Each row is a point. To make a cloud, some directions were put in groups of two or more. Within a group, all points are equally far from the middle, so they leave a hole (a ring in 2 directions, a hollow ball in 3). The other directions are filled evenly. Then the cloud was stretched, turned, moved and blurred a little. Count the holes, and give their numbers of directions, smallest first.

Cloud (19 x 3):
[[ 33 -17 -22]
 [ 26 -31 -18]
 [-21 -32 -10]
 [-22 -31  32]
 [  8 -25  49]
 [ 45  20  11]
 [-36 -11  20]
 [-25 -22 -14]
 [-30 -11  35]
 [ 40  29   4]
 [-33  19  -3]
 [-19  23 -21]
 [-21  37  -4]
 [ 37   4 -22]
 [ 16 -35  40]
 [-37   6   5]
 [-24  28  32]
 [ 18   1 -34]
 [ 36 -36   7]]
Holes: 1 (3)

Cloud, 46 rows:
[[-45  -1  16 -37  21   6]
 [ -1   0   8  -7  -1 -35]
 [  5 -13  56 -37  13  16]
 [-49   4  30 -26 -12  15]
 [ -1  36  31   9  -9  19]
 [  5   3  39  31  19  -1]
 [ -4  12  60   2  12  -6]
 [-25  -7  -5  17  41  19]
 [ -6 -17  19 -12  26 -25]
 [-40 -13  36 -10  12  42]
 [ 30  12   5 -29   0  44]
 [-24 -18  11 -38 -19  35]
 [ 43  14  42 -12 -16   5]
 [  2   6  10  38  -7   6]
 [ 31 -25  11 -21   0  32]
 [ 16  11  50 -31  -4  38]
 [-25  15 -14  19   4  19]
 [ -2 -20  18 -14  27  56]
 [  2  11  15 -59   1  14]
 [-22  11 -15 -14 -28  26]
 [  4  21  35   2 -21  39]
 [  6  -3  -4  -1  52   8]
 [ 13  26 -19 -24 -13   9]
 [-26 -10 -12 -22  -1  48]
 [-40 -23  -4  -1  20  -6]
 [ 25  -9  35 -15 -19 -19]
 [-28 -10 -21 -30  27  22]
 [ 13  -1  26 -13 -39  34]
 [  5   3  50 -20  35  33]
 [  2  24  -3   8  -1 -21]
 [-33 -13  38 -45  -6  14]
 [ 39 -13  37   5  21   4]
 [ -6  12  36 -43  29  28]
 [  8  33  35   6  21  23]
 [ 38  10  26  19 -11  18]
 [ -1  -1  27 -11  10 -35]
 [-30 -11  47  18 -17   6]
 [  0 -25  14  -5  49  11]
 [  7 -12  54 -16 -29  -9]
 [-28 -10  44 -34  18  -4]
 [ 26  -3  47 -38  18  11]
 [ 10 -18   9  24  22  41]
 [ 31  -6  49 -32  10  28]
 [-46  18  26 -24  -4   7]
 [ 34   0  16 -37  31  19]
 [-28   2  57   0  -2  24]]
Holes: 1 (6)
